Rows are points. Each copy is the shape, with its points in the same order, turned, moved and blurred by noise. Say if it was mirrored as well.
(in the rows, 128 means zero)

Shape (5 x 2):
[[123 114]
 [117 174]
 [110 127]
 [212 145]
 [113 147]]
Copy 1 (5 x 2):
[[135 136]
 [ 82 107]
 [117 140]
 [160  44]
 [103 125]]
Copy 1 is: mirrored
Copy 2 (5 x 2):
[[143  95]
 [135 165]
 [133 124]
 [232 136]
 [140 140]]
Copy 2 is: only turned
Copy 3 (5 x 2):
[[146 115]
 [ 89 133]
 [127 104]
 [159 204]
 [113 118]]
Copy 3 is: only turned
Copy 4 (5 x 2):
[[110 113]
 [179 120]
 [126 109]
 [123 212]
 [150 113]]
Copy 4 is: mirrored

Shape (8 x 3):
[[ 78 109 133]
 [149 139  93]
 [ 88 149 142]
 [154 132 106]
 [156 149 107]
 [155 173  79]
 [129  45 109]
 [133 125 194]]
Copy 1 (8 x 3):
[[122  80 114]
 [108 163  96]
 [ 91  86 130]
 [117 162 115]
 [ 99 163 117]
 [ 73 176 100]
 [198 116  89]
 [131 113 188]]
Copy 1 is: only turned
Copy 2 (8 x 3):
[[ 87 149 172]
 [100 131  80]
 [ 85 117 158]
 [118 131  93]
 [115 117  85]
 [ 78 113  69]
 [142 207 130]
 [151  95 162]]
Copy 2 is: mirrored
Copy 3 (8 x 3):
[[102  88 115]
 [124 165 114]
 [ 78 111 132]
 [136 159 127]
 [124 171 133]
 [108 195 118]
 [187  87  96]
 [115  97 192]]
Copy 3 is: only turned

Shape (9 x 3):
[[118  98 111]
 [102 123 115]
 [160 172  60]
 [ 82 175 150]
 [146  89 156]
 [169 129 108]
 [118 111 121]
 [130 177 139]
 [182 181 164]]
Copy 1 (9 x 3):
[[140  97 125]
 [123 121 131]
 [147 167  64]
 [ 75 160 148]
 [ 97  67 111]
 [123 107  68]
 [125  98 125]
 [ 82 147  98]
 [ 56 131  57]]
Copy 1 is: mirrored
Copy 2 (9 x 3):
[[135  89 131]
 [122 106 144]
 [163 183 118]
 [ 58 133 153]
 [105  71  89]
 [140 129  89]
 [121  96 125]
 [ 81 155 113]
 [ 77 160  58]]
Copy 2 is: mirrored
Copy 3 (9 x 3):
[[112  98 135]
 [110 118 142]
 [208 137 143]
 [ 98 184 151]
 [103 104  83]
 [162 111  98]
 [114 108 126]
 [137 174 109]
 [150 178  64]]
Copy 3 is: mirrored
Copy 4 (9 x 3):
[[155 101 137]
 [147 113 117]
 [ 68  64  96]
 [118 176  87]
 [153 129 176]
 [103  91 155]
 [143 117 142]
 [ 88 142 120]
 [ 58 153 160]]
Copy 4 is: mirrored

Shape (8 x 4):
[[162 143 195 203]
 [102  75 127 120]
 [102 142 193 106]
 [149  73 116 140]
 [168  88 121 115]
 [117 164 110 118]
 [167 121 107 112]
 [119  77 109 128]]
Copy 1 (8 x 4):
[[172 212 121 171]
 [103  89 149 162]
 [ 85 167 139 111]
 [156  89 156 165]
 [166 100 166 134]
 [133 112  91  98]
 [172  96 142 113]
 [129  81 144 163]]
Copy 1 is: only turned
Copy 2 (8 x 4):
[[161  19 173 124]
 [105 128  76 123]
 [ 60  72 133  95]
 [166 119  94 105]
 [152 136 112  80]
 [ 92 135 162 133]
 [135 146 140  89]
 [133 129  89 119]]
Copy 2 is: only turned
Copy 3 (8 x 4):
[[124 175  99 188]
 [112  71 157 120]
 [155 145 191 134]
 [123  68 107 133]
 [156  71 110 122]
 [131 137 133  71]
 [158  94 103  98]
 [109  66 132 115]]
Copy 3 is: only turned

Shape (10 x 4):
[[182  69  85 165]
 [ 94 121 131 149]
 [113 111 145 115]
 [159 144 111 111]
 [118 140 106  81]
 [ 89 181  84 155]
 [156 111 128 102]
 [ 99 121 170 163]
 [ 88 101  92  98]
 [ 87  88 125 112]]
Copy 1 (10 x 4):
[[198 167  78  85]
 [125  98  86 143]
 [112 135 102 149]
 [117 142 131  89]
 [ 76 138 104 102]
 [105  54  97  84]
 [120 165 117 116]
 [140  96 109 173]
 [ 88 135  55 114]
 [103 135  63 148]]
Copy 1 is: mirrored
Copy 2 (10 x 4):
[[ 87 110 224 116]
 [119 156 142 178]
 [ 94 180 133 147]
 [101 119 125 100]
 [ 64 136  95 130]
 [135  89 102 178]
 [ 83 156 136 103]
 [140 186 135 164]
 [ 54 137 124 159]
 [ 76 170 134 172]]
Copy 2 is: only turned

Shape (9 x 6):
[[128 102 186 178 167  73]
 [133 115 128  90 104 122]
 [132 106 196 132 182 120]
 [142 165 150 100 113 157]
 [144 171 126  90  95 144]
 [120 150  85  88 116 166]
 [163 102 165 116 160  96]
 [186 117 181 172 136 173]
 [ 92 123 126  67  83 133]]
Copy 1 (9 x 6):
[[106 195  89 171 138  78]
 [136 108 166 138 123 123]
 [ 99 174 114 115 162  78]
 [150 111 138 104 157 152]
 [156  89 144 121 148 164]
 [136  72 145  99 103 157]
 [117 134 125 148 157  67]
 [189 164  96  88 151  81]
 [119 111 198 129 111 162]]
Copy 1 is: mirrored
Copy 2 (9 x 6):
[[ 97 101 149  48 188 127]
 [143 150 132 100  88 143]
 [ 88 163 129  67 180 137]
 [118 169 152 145 113 154]
 [139 162 162 149  91 150]
 [149 174 122 155  81 108]
 [141 155 146  53 157 146]
 [137 142 121 136 206 168]
 [119 153 113 111  47 150]]
Copy 2 is: only turned
Copy 3 (9 x 6):
[[117  70  87 177 122  48]
 [162 121 120  96 103 123]
 [123  89  75 112 140  45]
 [155 144 145  83 149  96]
 [158 158 157  88 128 117]
 [122 164 134  83 119 152]
 [153 118  75 129 113  64]
 [160 116  81 131 214  87]
 [153 110 143  62  86 143]]
Copy 3 is: only turned
